Each wall is flat, endless, passes through zero and stands at right angles to its row. A trip goes straight from one point to another. List the walls that it crosses, first one first.

Walls:
(1): [5.7 4.1]
(2): [-2.2  1.8]
(3): [-1.7 -0.1]
(4): [ 2.1 -5.2]
(5): [2.5 1.7]
(6): [ 2.0 -2.3]
Trips:
[-4.5  4.3] to [-3.4  4.4] => none
[4.2 1.4] to [ 3.4 -0.1] => none
[ 4.0 -4.5] to [-1.5 -8.5] => 1, 5, 3
[ 3.8 -1.0] to [ 8.8 -1.8] => none
[ 5.9 -0.2] to [2.6 4.3] => 4, 6, 2

Walls:
(1): [ 1.7 -0.3 -0.6 -0.8  1.0 -2.1  1.5  0.7 -1.2]
(2): [ 1.6 -0.4 -1.0 -1.9  3.1 -1.7 -7.2 -3.8  1.6]
(3): [-9.7 -0.3 -5.7 -4.3  1.2  4.2 -3.5  2.5 -1.0]
(4): [-6.4 -3.7  0.5 -3.4 -2.0  4.7  2.7  6.6  0.8]
(5): [-5.3  2.5 -3.0 -4.8  1.1  5.5  6.0  1.8 -0.5]
(6): [ 1.6  5.2 -7.0 -5.8 -4.3  2.5 -0.1  0.7  6.9]
(7): [ 3.3 -1.8 -0.9  0.5  6.4 -0.3  2.3  4.0 -8.0]
(8): [ 4.0  0.3 -0.1  7.8  2.4  7.0 -4.2 -0.4  6.2]
Trips:
[ 0.5 -7.9  2.3 -6.9 -2.7  1.1  3.0  3.6 -6.4] to [ 3.4 -0.6  5.9 -2.2  3.9 -9.7 -3.7 -1.6 -0.5] => 3, 5, 2, 4
[-1.3 -5.0 -2.3 -0.2 -1.5 -2.5 -2.4 -4.2  6.4] to [ 0.4  1.4  7.4  2.3  1.1 -1.3 -2.6 -3.3 -1.6] => 3, 6
[-3.1 -6.9  1.1  0.9  2.5 -0.1 -2.9 -3.2  5.5] to [-5.6  2.1 -3.9 -7.1 -2.6  0.4  3.8 -3.2  4.0] => 6, 5, 8, 2
